Each row is a point. Each copy is the shape, with its points in the same order, stretched, turned, moved and blurred by noise. Say if it was mirrored as well.

Shape:
[[ 0.9  0.0 -3.8]
 [-1.6  1.1  0.5]
 [-0.4 -2.9  3.7]
 [-2.7  1.1  3.2]
 [ 5.0 -5.8 -1.3]
 [ 3.9  3.3 -2.8]
 [ 0.0  0.7 -1.0]
 [-1.3  2.4  2.7]
 [-0.5  1.6 -3.1]]
Copy 1 (9 x 3):
[[ 1.8 -2.3 -2.9]
 [-1.3  0.1  0.1]
 [-0.1 -1.2  4.6]
 [-2.9  1.2  2.1]
 [ 6.5 -5.1  2.0]
 [ 4.3  1.1 -3.7]
 [ 0.6 -0.6 -1.0]
 [-1.7  2.4  0.9]
 [ 0.3 -1.3 -3.0]]
Copy 1 is: only turned
Copy 2, 9 rows:
[[-1.3  2.9 -2.6]
 [-2.9  1.8  1.8]
 [ 0.9 -2.3  3.6]
 [-2.3  0.3  4.3]
 [ 4.7 -1.3 -3.5]
 [ 0.5  6.8 -2.0]
 [-1.4  2.1  0.0]
 [-1.6  2.7  3.8]
 [-3.1  3.8 -1.7]]
Copy 2 is: only turned
Copy 3:
[[ 3.2 -0.5 -4.2]
 [ 0.1  0.4 -0.3]
 [ 2.1 -3.1  3.2]
 [-0.9  0.7  2.5]
 [ 8.1 -5.2 -1.4]
 [ 5.5  3.5 -3.5]
 [ 1.8  0.0 -1.5]
 [-0.2  1.6  1.6]
 [ 1.1  0.4 -4.0]]
Copy 3 is: only turned
Copy 4 (9 x 3):
[[-1.1 -2.7 -0.8]
 [ 2.3  1.8 -0.6]
 [ 6.0 -0.2  0.6]
 [ 3.8  3.3  0.0]
 [ 2.8 -7.2  1.4]
 [-2.7 -1.2  2.9]
 [ 0.7 -0.4  0.2]
 [ 2.4  2.9  1.6]
 [-0.8 -0.3 -1.0]]
Copy 4 is: mirrored

Shape, 10 rows:
[[ 0.7  3.4 -0.3  0.9]
 [-2.5 -2.4  3.5  2.6]
 [ 0.7  1.1 -0.2 -1.7]
 [ 2.1  1.2 -0.3  0.9]
 [ 3.5  5.6 -3.2 -6.5]
 [-3.5 -3.5  3.0  0.5]
 [ 6.1  0.1 -2.1 -1.7]
 [ 0.8  0.6 -3.9 -2.6]
 [-1.8  1.9  3.1  2.8]
 [ 1.5 -1.2  0.9 -3.8]]
Copy 1, 10 rows:
[[ 1.6 -1.4  1.1 -0.8]
 [-2.5 -0.2  2.3  2.8]
 [ 0.6  0.2 -0.2 -3.6]
 [ 2.2 -1.1  0.7 -0.2]
 [ 4.2  0.1  0.0 -9.0]
 [-4.6  1.1  0.7  2.1]
 [ 5.5  1.2 -2.1 -2.1]
 [ 1.9 -0.7 -2.2 -3.2]
 [-0.9 -2.2  4.2  0.5]
 [-0.4  2.7 -2.3 -2.3]]
Copy 1 is: mirrored
Copy 2 (10 x 4):
[[-1.1  3.5 -0.5 -0.6]
 [ 2.7 -3.4  0.2  2.4]
 [-2.1  0.6  0.0 -1.7]
 [-2.5  1.5 -0.3  1.0]
 [-6.2  5.6  0.8 -6.6]
 [ 1.9 -5.1  0.1  0.7]
 [-6.9  1.5  0.9  0.1]
 [-4.7  0.9 -3.3 -2.5]
 [ 2.7  1.0  0.8  1.2]
 [-3.0 -2.2  1.8 -2.4]]
Copy 2 is: mirrored

Shape (7 x 4):
[[ 1.8  4.9  4.9 -0.3]
 [ 1.1  1.6  0.4 -1.7]
 [-2.2 -3.6  1.2  3.2]
 [-3.3  0.0 -1.4  4.6]
 [-0.9  2.2  1.6 -3.6]
 [-2.3 -1.6 -1.3  6.3]
 [ 2.5  2.0  1.3 -1.0]]
Copy 1 (7 x 4):
[[ 1.2 -4.3  7.2  2.4]
 [ 0.7 -2.8  1.8 -0.9]
 [-2.1  3.0 -2.4  2.5]
 [-2.5  5.0  0.9 -1.6]
 [-2.1 -4.2  1.7 -0.3]
 [-1.1  6.5  0.0  0.2]
 [ 1.9 -3.4  2.7  0.1]]
Copy 1 is: only turned
Copy 2 (7 x 4):
[[-3.2  4.3  1.9  6.6]
 [ 1.7  1.9  0.3  2.9]
 [-2.5 -2.4  0.8 -1.2]
 [-4.1  0.8 -2.8 -1.8]
 [ 1.8  4.4  2.4  2.0]
 [-4.8 -1.8 -3.5 -1.7]
 [ 0.8  1.5  0.4  4.2]]
Copy 2 is: only turned
Copy 3 (7 x 4):
[[ 1.7  6.1  4.2  2.4]
 [ 1.2  0.1  1.4 -0.3]
 [-0.4  0.3 -4.3  1.7]
 [-0.9  1.9 -3.9 -1.6]
 [-1.4  0.5  2.2  0.1]
 [ 0.1  1.7 -5.4 -0.9]
 [ 1.7  1.4  1.5  0.3]]
Copy 3 is: only turned
